Every row gives one point. Each copy is the shape, with its points in the same order, turned, moved and blurred by noise. Say if it was mirrored as well.
(in the rows, 128 means zero)

Shape, 7 rows:
[[163  97]
 [ 90 157]
 [ 94 186]
 [ 78 105]
 [164 136]
 [196 108]
 [104 171]]
Copy 1, 7 rows:
[[ 81 102]
 [173 133]
 [178 164]
 [167  80]
 [ 95 136]
 [ 56 120]
 [166 154]]
Copy 1 is: mirrored
Copy 2:
[[ 97 155]
 [167  99]
 [197 110]
 [118  77]
 [131 165]
 [ 98 189]
 [176 113]]
Copy 2 is: mirrored

Shape (7 x 4):
[[135 129 125  91]
 [103 132 101 147]
 [135 105 194 181]
 [ 93 128 126  43]
 [129 145  42 116]
 [108  82 185 125]
 [101 174 146  92]]
Copy 1:
[[146 142 131  89]
 [140 142 145 159]
 [ 47  94 127 131]
 [166 155 184  64]
 [203 163 113 153]
 [ 87  89 169  97]
 [119 187 160  92]]
Copy 1 is: mirrored
Copy 2:
[[115 153 112  75]
 [163 157 130 126]
 [ 66 139 161 170]
 [127 167 141  25]
 [195 150  78  96]
 [ 78 131 179 107]
 [121 210 135  75]]
Copy 2 is: mirrored
Copy 3 (7 x 4):
[[145 120 114  89]
 [120 130  88 146]
 [131  79 174 180]
 [103 129 112  38]
 [150 154  36 118]
 [100  63 153 120]
 [124 164 135  94]]
Copy 3 is: only turned
Copy 4 (7 x 4):
[[137 136 135  96]
 [ 87 127 116 155]
 [128 104 221 175]
 [ 88 157 137  50]
 [120 126  52 138]
 [ 95  95 208 113]
 [105 184 151 117]]
Copy 4 is: only turned

Shape:
[[117  91 177 122  58 136]
 [168 121 181 148  48 166]
 [171 191 138  40 161 137]
 [110  70 130 147 166 142]
 [131 122 105 130 161 165]
 [145  80 121 123 166 131]
 [166 147 109 143  23 141]
 [135 206 142  85 163 134]
 [160 119 159 158  54 104]
 [100 110  84 137 169 134]
 [126  96 133 175 146 127]]
Copy 1 (11 x 6):
[[115 115 186 138  20 124]
 [149 147 172 168  27 151]
 [131 190 175  35 171 143]
 [ 96  53 149 146 124 116]
 [ 99 105 128 129 147 142]
 [120  75 143 123 136 106]
 [151 161 103 121  17 146]
 [100 201 155  82 161 127]
 [163 139 138 152  27  94]
 [ 77  86 100 120 135 121]
 [117  94 138 174 113 104]]
Copy 1 is: only turned
Copy 2:
[[137 128 207 120  72 133]
 [152 174 229 146 112 153]
 [196 177  82  69 165 150]
 [148  65 123 171 110 140]
 [145 107 100 153 143 172]
 [165  75 129 143 141 139]
 [ 91 177 218 116 157 156]
 [169 189  69 108 140 139]
 [126 151 214 138 125 104]
 [112  83  87 150 141 149]
 [131  95 144 182 127 114]]
Copy 2 is: mirrored

Shape (11 x 8):
[[166  95 114 102 125  65  92 100]
 [127  90 105 196  86 120  41 107]
 [106 137 154 122 129 181 113 160]
 [122 136 139 195 118  59 158 153]
 [ 68 156 177 155 123 168 159  71]
 [ 56 114  59 142 178 120 146  74]
 [ 82  91 141 134  65 171 155 133]
 [135 167 130  80 104  64  91 135]
 [169 112 136 101  62 115 142 141]
 [ 72 181 167 125 159 135 153 160]
 [161 165 123 179  83  99 137  91]]
Copy 1, 11 rows:
[[154 114 116  78 113  63 101 124]
 [128  68  63 146 125 115  59 169]
 [109 144 146 142 149 177 130 161]
 [101 116 102 175 129  46 173 171]
 [ 51 122  89 125 192 161 178 119]
 [ 63 148  92 166 133  99 102  37]
 [ 56  82 132 137  99 170 157 147]
 [122 182 106  66 109  74 125 172]
 [132 107 126  83  72 123 168 167]
 [ 68 191 147 151 170 129 169 151]
 [133 109  41 123 123  97 173 152]]
Copy 1 is: mirrored
Copy 2:
[[144  93 114  91 159  69  85 116]
 [ 96  67 105 177  78  97  54 113]
 [ 98 139 149 126 101 180 116 162]
 [118 154 147 180 114  39 143 173]
 [ 94 163 181 169  89 159 162  71]
 [ 37 145  81 161 176 120 155  80]
 [ 76  88 169 135  81 153 170 133]
 [134 157 120  59 109  73  85 151]
 [166  90 139  95  95 103 150 155]
 [ 83 208 174 126 113 139 136 166]
 [173 128 108 163  77  86 124 108]]
Copy 2 is: only turned
Copy 3 (11 x 8):
[[124  82 122  76 138  57  99  94]
 [ 22  57 122 111  91  95  87 136]
 [127 138 146 153  82 148 117 152]
 [ 93  88 135 164 140  42 183 156]
 [ 95 124 159 201  74 141 169  68]
 [ 92 125  34 187 122 104 126  61]
 [124  79 117 145  37 143 170 134]
 [123 156 144  73 112  46 131 116]
 [144  83 145  69 100 107 170 137]
 [138 179 148 195 102  99 155 136]
 [ 58  94 156 108 143  96 188 108]]
Copy 3 is: mirrored

Shape (16 x 11):
[[133 102 167  67 133 107 170 172  91  93 137]
 [137 170 140 166 110 197  90 129 112 172 131]
 [172 123 144  93 164  59 181 144 121  72 186]
 [138 167 180  99 127 121 132 150  85  69 107]
 [126 115 105 105 117 106 165 109  86  87 150]
 [183 153 145 105 141 158 126 138  91 101 115]
 [ 88 167 140 154 135 128 119  76 125 173 197]
 [150 165 180  78 146 125 104 134  84 125  98]
 [123 182 131 159 102 152 143  94 174 173 112]
 [ 91 176 119 159 125 159  91 143 153 162 164]
 [ 66 142  87 198 202 130 141  95 131 149 171]
 [ 87 147 127 143 161 179 112  64 179 152 191]
 [120 136 170 153 137 164 126 117 133 176 126]
 [136 131 150 107 134 132  51 137 117 128  91]
 [117 134  71 131 172  95 175 110 108 158 188]
 [156 131 178 151 111 132  91 124 107 121 119]]
Copy 1 (16 x 11):
[[133  96 178  72 151 101 162 183  90  95 138]
 [131 144  91 192  82 165 104 167  78 151 134]
 [170 112 140  76 153  64 156 155 129  50 186]
 [115 129 158 122 115  92 133 198  71  62 102]
 [133 129 144  95 136 113 154  97  93  83 138]
 [169 135 127 125 126 131 113 186  73  84 111]
 [106 128  53 165  83 100 161 121  89 141 185]
 [131 126 118 114 122  82 119 205  66 116  86]
 [126 146  76 168  47 152 154 152 148 146 121]
 [ 85 161  78 162  90 148 119 161 110 153 179]
 [ 92 155  46 190 168 134 173 106 136 127 179]
 [ 90 109   7 149  95 161 142 126 115 118 180]
 [124  96  87 170  95 140 142 170 110 152 127]
 [104 113 112 132 128 114  63 181 101 131  90]
 [152 159  86 115 159 101 183  99 116 134 187]
 [133  91 130 166 105 106  88 167  92 111 116]]
Copy 1 is: mirrored
Copy 2:
[[134 121 174  48 131 125 193 157  97  86 144]
 [171 159 181 145 149 176  92 162  93 190  98]
 [156 154 154  94 148  86 199 140 138  58 187]
 [162 163 195  87 108 135 157 140  80  69 102]
 [124 127 117 105 129 125 160 119 101  97 145]
 [201 138 176  96 147 154 138 137  94 100 109]
 [ 98 193 170 144 155 126  99 121 115 185 162]
 [181 167 199  57 132 118 124 133  83 114  94]
 [128 172 170 151 141 148 130 125 164 191  71]
 [114 197 161 140 159 158  97 187 127 172 114]
 [ 78 179 134 181 238 113 126 137  98 154 138]
 [ 87 171 178 145 200 159  73 121 158 163 152]
 [134 144 209 122 164 143 127 148 114 187 111]
 [163 139 184  80 141 107  73 171 102 121  71]
 [116 164  96 121 201 103 169 132 119 153 167]
 [168 125 203 128 118 114 107 157  94 130 106]]
Copy 2 is: only turned
Copy 3 (16 x 11):
[[121 114 146  54 136 137 190 159  81  90 125]
 [159 156 174 146 138 189  84 133 141 177 125]
 [135 112 108  79 160  90 213 127 116  86 173]
 [135 164 180  81 139 140 169 134  99  70 105]
 [104 116 112 115 103 139 186 116 106  98 140]
 [188 151 151  93 151 153 158 113  99 110 115]
 [ 88 133 165 161 143 138 120  87 158 172 184]
 [152 159 186  68 157 122 130 105  98 113  94]
 [131 125 172 157 119 161 138 113 211 164 103]
 [108 153 137 142 163 174  82 135 176 156 148]
 [ 76  97 104 216 202 162 139 102 141 152 143]
 [103  91 154 158 174 202 111  64 181 163 171]
 [137 111 198 140 157 162 120 134 146 170 131]
 [152 123 165  94 145 141  77 119 130  92  92]
 [114 104  73 141 158 120 175 101 124 173 151]
 [170 135 193 140 134 129 105 136 130 103 131]]
Copy 3 is: only turned

Shape:
[[115 127 116 115 135 199 146 122 120 119 145 125]
 [125 116 153 121 141 114 144 117 113 122 132 142]
 [109 114 104 118 135 149 141 127 108 131 124 128]
 [111 123 112 117 129 131 130 118 142 122 122 138]
 [115 130 108 127 122 118 122 158 131 118 140 117]
 [123 132 112 168 139 140 106 131 127 117 129 133]
 [119 121 147 135 133 117 118 138 125 128 112 122]
 [132 128 117 121 140 120 132 116 138 124 117 151]
 [119 124 141 122 138 124 146 115 137 140 139 116]
 [124 134 121 170 113 124 147 126 122 146 126 141]
 [151 118 129 123 142 119 136 118 121 125 129 117]
 [114 148 111 114 142 123 113 121 117 142 138 125]
 [121 132 121 116 137 119 124 155 129 139 142 145]
 [135 116 113 133 130 169 123 116 125 178 133 122]
 [145 122 139 118   7 116 125 118 118 134 137 134]
 [143 142 145 140 122 133 144 124 121 133 104 124]]
Copy 1, 16 rows:
[[121 129  94 134 138 194 135 117 119  87 122 137]
 [132 110 138 120 139 115 154 113 116 113 119 140]
 [126 111  95 118 132 158 127 121 115 124 112 136]
 [121 118 104 112 121 137 123 117 142 116 127 134]
 [117 126 107 131 106 135 143 147 134 135 133 126]
 [117 121 105 168 128 129 113 128 135 121 136 121]
 [124 119 141 134 140 124 134 132 134 127 121 121]
 [134 126 117 118 120 115 119 110 138 112 122 148]
 [140 125 123 113 139 140 155 106 134 126 137 125]
 [116 125 121 160 113 129 129  92 130 149 120 143]
 [161 125 124 130 125 132 136 119 121 120 114 122]
 [125 146 110 111 132 135 112 128 119 134 136 127]
 [120 131 120 119 118 131 137 144 128 131 146 156]
 [149 121 121 140 133 183 105  99 126 141 143 138]
 [ 93 119 185 124  32 155 136  92 110 133 122 111]
 [133 135 143 143 131 136 140 110 136 124  98 130]]
Copy 1 is: only turned
Copy 2:
[[110 132 120 129  89 183 136 127 117 108 159 133]
 [140 112 149 121 146 122 148 124 110 116 145 127]
 [121 120 107 122 106 140 136 136 106 122 136 136]
 [112 122 124 129 121 122 132 111 126 118 129 137]
 [104 136 133 122 120 112 114 157 136 123 136 130]
 [123 131 116 164 135 132 108 140 131 106 134 119]
 [127 114 144 133 144 126 125 145 121 126 116 109]
 [138 128 122 127 145 119 125 113 128 121 124 140]
 [116 122 136 121 139 133 139 117 121 136 151 111]
 [128 136 120 174 133 112 158 141 124 132 138 120]
 [151 126 129 117 139 128 130 127 128 128 146 109]
 [113 135 127 124 127 121 104 130  98 132 141 129]
 [120 131 140 129 140 121 113 145 123 139 145 153]
 [130 115 108 158 102 156 120 118 121 160 158 126]
 [148 138 198 163  47  80 146 125 151 148 127 117]
 [146 144 134 141 133 142 148 128 130 136 116 109]]
Copy 2 is: only turned
Copy 3 (16 x 12):
[[167 120 101 122 124 154 137 169 137 117 150  80]
 [141 104 142 123 127 122 143 123 114 120 130 131]
 [135 119  96 116 119 154 142 149 116 121 129 114]
 [134 133 105 115 128 135 130 132 140 128 137 132]
 [111 156 116 136 121 143 128 132 115 107 149 127]
 [119 136 112 141 142 127  94 152 114 134 134 112]
 [113 126 145 123 124 137 118 126 121 121 120 123]
 [144 132 116 122 140 131 130 129 128 138 129 146]
 [126 117 133 128 135 136 154 120 134 131 139 110]
 [114 127 121 161 116 119 135 154 120 152 124 124]
 [145 124 128 139 136 145 134 107 110 127 127 119]
 [123 145 118 103 133 139 137 131 104 144 149 114]
 [122 140 136 125 131 148 138 145 111 123 156 143]
 [131 112 115 133 122 176 132 149 127 171 144  98]
 [141 145 135 161  13 123 126 108 140 151 158 136]
 [142 135 146 142 118 134 133 135 125 140 105 113]]
Copy 3 is: mirrored
Copy 4:
[[116 138 111 145 155 179 153 108 130 103 140 120]
 [107 108 132 127 135 107 136 118 127 132 142 148]
 [110 134  94 143 143 142 136 116 113 135 136 126]
 [113 137  98 128 129 125 132 116 148 136 125 128]
 [126 148 107 138 109 118 138 147 128 133 140 109]
 [126 146 122 172 131 129 108 141 146 126 129 128]
 [107 121 131 136 126 111 124 145 127 137 115 125]
 [128 129 106 125 133 116 122 119 148 140 127 147]
 [112 129 135 132 136 119 155 111 134 147 127 126]
 [119 149 134 162 104 126 118 111 119 141 121 150]
 [142 111 125 137 141 112 136 120 126 141 132 128]
 [119 156 119 125 149 119 119 125 129 148 144 113]
 [120 144 119 120 118 129 133 147 130 149 149 133]
 [124 133 131 148 144 176 122 106 124 166 123 116]
 [128 114 136 102  39 134  93  71 106 113 127  93]
 [132 128 141 133 129 122 124 119 113 124 101 142]]
Copy 4 is: only turned

Shape, 15 rows:
[[ 75 177  96 153  83 144 176 168  94  96  71 136]
 [165 154 161 132 172 201 151 148 106 166  92 124]
 [147  89 121  77 164  78  57  97 142 128 132 102]
 [ 72 152 164  29 114 158 141 158 163  98 118 100]
 [103  29 142 137  94 244 131 106 131  95 152  93]
 [ 92  89 182  88 166 148 133 108 176 141 159 114]
 [117 156 184 103 128  61 118  68 131  92 170  97]
 [170 151 116 104 100 121 133 160 145 156 104  79]
 [141 149 147 134 126  99 154  66 169  97  86 141]
 [ 89 160 121 181 104 121  97 172 148 137 124 146]
 [103 127  71  91 138 134 140  95 100 189 117 148]
 [166 137 107 113 116 153 108 179 112  51 145 163]
 [185 207 117  66 104 171 149 158 154 106 150 105]
 [160 130 131  84  63 141 140  33 116 133 103 207]
 [102 174 165 137 109 150 116  91 152  36 101 108]]
Copy 1, 15 rows:
[[ 60 174 176  82 104 153 202 114  91 131  59 166]
 [151 143 182 110 198 194 130 156 110 168 104 168]
 [166 160  59  95 119 120  68 112 133  98 158 130]
 [ 90 221 154  42 107 157 129 159 191 137 156 166]
 [ 49 122 124 156 123 212 159 177 131 154 203  80]
 [102 154 115 133 167 131 100 143 185 135 191 161]
 [127 206 157 136 122  76  98  87 115  86 188 154]
 [176 189 129 108  89 160 141 133 124 176 109 164]
 [113 169 146 156 115 151 130  93 127  66 128 208]
 [104 134 164 117 109 106 149 104 160 141  55 108]
 [114 124  94  61 158 153 145  54 108 161 131 167]
 [161 130 173  64  97 156 183 163 123  76 133 105]
 [195 215 184  77 105 181 192 123 145 145 152 150]
 [116  80 173 104  80 188 117  53 110 101 188 218]
 [ 76 205 187 144 112 160 138 116 135  47 129 130]]
Copy 1 is: mirrored
Copy 2, 15 rows:
[[137 197  94 124  97  80 108 170  87 113  71 149]
 [143 163 132  83 148 173 159 137  96 214 103 115]
 [138  70 167 104 180  96  74  98 176 151 158  81]
 [ 82 162 154   9 121 131  77 147 144  98 115 121]
 [ 89  56 156 114  66 208 103  81  57 102  99 137]
 [ 66 109 171  78 148 173 128  96 176 131 129 128]
 [117 153 210 121 171 104 133 116 161  77 165  71]
 [138 127 123  64 106  90 134 145 139 164 108  51]
 [173 175 146 113 137 119 138  79 166 101 105  90]
 [125 154 146 162  89 108  91 169 167 158  93 115]
 [114 138 128 109 124  65 124  88 130 198 153 164]
 [193 115 121 108 108 161  87 195 119 120 156 114]
 [144 171 107  38  83 146 126 175 127 146 172  53]
 [218 166 184  93  77 107 140  49 131 132 156 149]
 [137 189 152 125 124 161  79 114 115  67 105  76]]
Copy 2 is: only turned
Copy 3:
[[ 34 158 116 151  83 173 142 136 109 145  57  85]
 [125 179 128 116 200 197 153 109  78 185  94 117]
 [148 108 123  72 189  98  75 138 141 100 161 113]
 [ 74 147 235  86 155 154 135 142 147 124 106  95]
 [ 48  50 158 107 193 205 153  52 129 149 180 111]
 [115 109 180 108 214 101 168 113 154 170 151 116]
 [132 169 176 118 132  46 133 103 109 102 179 121]
 [161 154 137 111 123 190 134 143 150 143 137  90]
 [129 150 126 126 116  96 159  65 141 107  93 156]
 [ 92 137 123 193 117 125  86 135 138 180 114  93]
 [ 65 158  63  50 164 135 123 153 132 184 119 123]
 [ 82 152 155 169 136 202  91 149 125 103 141 185]
 [112 236 175 118 130 204 132 144 159 135 155 140]
 [101 154 106  34 102 137 104  61 134 184 116 208]
 [ 78 160 192 149 131 130 109  47 133  99 108 111]]
Copy 3 is: only turned

Shape:
[[211 188  52 125 121  81 207 110 122 210 113  99]
 [ 76 158 137 180 148 111 152 170 140  79 107  69]
 [158 139  77 139 120 164 133 200 116 138  94 109]
 [142 108 128  99 115 143 164  87 119 152 132 162]
 [ 92 108 113 158 119 162 133 101 202  83  89 140]
 [159  71 132 155  78 119 121 129 152 140  49  92]
 [101 153 119  85 106 125  80 137 159 147  97 142]
 [114 130  29  98 120 129 130  95 126 191 177 126]
 [114 102 146 105 148 122 176 200 164 104 118 165]
 [110  62 198 126  96 108 127  97 140 145  75  98]
 [197 160 103 159 208 146 123 159 177  74 146  74]
 [143 184 140  63 138 172  66  88 140 131 126 148]
 [119 129 128 177 138 117 111 179 112 180 128 138]
 [107  69 111 134 123  68 106  90 109 138  52 133]
 [154  68  53 198  84  39 167 107 138  74 150 140]]
Copy 1, 15 rows:
[[110  90  47 104 140  75 230  79 161 182 118 124]
 [110 119 173 180 120 129 190 171 158  60 119 103]
 [157 116  73 129  89 142 156 178 170 125 107 115]
 [ 99  90 101  90  95 132 119  79 116 128 139 167]
 [114 101 127 180 100 150  94  99 178  40 126 152]
 [154  71 146 154  62  84  99 110 202 123 136  96]
 [ 94 156 108 100 105 102  97 132 171  79  89 136]
 [ 37 115  18  92 142 108 134 104 130 103 130 119]
 [ 98  87 149 103  84 143 152 183 167  80 139 204]
 [101  81 203 127  65  98  78  97 159 126 144 101]
 [178 134 124 140 201 165 178 160 191  78 173 128]
 [125 205 113  58 144 144  90  96 143  96 105 139]
 [ 82 128 112 160 111 117 125 177 140 160 116 142]
 [109  61 143 139 118  62  69 117 134 108  86 135]
 [124  43  82 196 127  32 153 118 111  72 193 166]]
Copy 1 is: only turned
Copy 2, 15 rows:
[[196 144  43 144  50  81 162 129 143 227  97 104]
 [ 93 138 146 139 142 115 169 192 115  84 119  98]
 [160 149 115 135  93 164  98 194 101 145  75 133]
 [134  87 109  83  90 155 144  84 136 167 120 171]
 [ 63 113  94 136 134 167 144 140 168  85  96 183]
 [131  93 137 153  72 151 103 110 162  98  44 116]
 [109 153 133  89 135 102  78 129 157 143  90 181]
 [101 116  51  93  70 122  84 132 131 212 167 146]
 [151  73 146  82 133 136 152 206 140 118  94 182]
 [105  63 176 112 109 138 124  70 166 102  71 113]
 [199 160  61 127 170 160 135 185 143  76 145 100]
 [140 186 109  62 164 140  89  78 143 155 118 188]
 [144 102 162 168 123 126  98 158 110 165 136 141]
 [100  54 107 133 104  86  94  79 109 107  67 146]
 [132  62  68 155  11  94 142 142 124  53 156 151]]
Copy 2 is: only turned
Copy 3, 15 rows:
[[173 172  30 153 196  76 205 169  99 170  81 130]
 [ 85 129 154 159 146 121 163  61 138  86  80  75]
 [142 133 104 150 119 184 168 149 130 123  77 112]
 [106 134 114  95 135  99 150 143 100 160 101 205]
 [ 50 140 124 128 102 122 123  84 156 121  36 179]
 [137  99 122 170  91  99 107 133  96 145  15 136]
 [135 131  98 114 105 145 103  71 147 183 107 141]
 [ 80 112  25 129 160 119 135 149 131 168 153 161]
 [132  87 171 109 114 130 200 105 177 122  91 165]
 [114  81 176 133 104  68 106 100  77 172  59 144]
 [120 169 149 134 216 153 123 151 198  85  56 109]
 [132 191 124  59 147 160  69 107 124 174 120 161]
 [125 116 144 203 141 156 159 115 121 162 125 146]
 [128  54  99 158 146 107 107  67  71 146  57 177]
 [114  87  66 196 149  45 145 124 134  35  83 206]]
Copy 3 is: mirrored
Copy 4:
[[187 203  69 132  79  68 218 112 106 176  87 161]
 [ 74 153  99 221 169 118 129 112 136 118 122  90]
 [108 145  87 156 100 129  95 166  72 153  82 127]
 [179 141 136  97 153 112 150 155 127 102 141 168]
 [126 123  96 164 164 142  79 127 192  75 132 183]
 [152 106 120 145 112  90  99 168 187 107  73  94]
 [ 90 184 158 128 125  88  79 160 137 126 144 165]
 [137 171  72  73 117  84 134 106 101 165 193 174]
 [ 52 101 142 168 145 126 164 186 119 104 113 176]
 [127 122 164 116 157  95 130 166 202  98 101  87]
 [ 78 108 140 207 108 140 123  31  93 155  84 165]
 [138 201 211 110 135 111  82 103  95 115 136 172]
 [130 146 128 183 138 103 117 175 121 188 165 126]
 [136 122 113 126 193  24 104 153 179 132  99 133]
 [157  49  36 182 138  25 160 108 142  77 156 143]]
Copy 4 is: mirrored
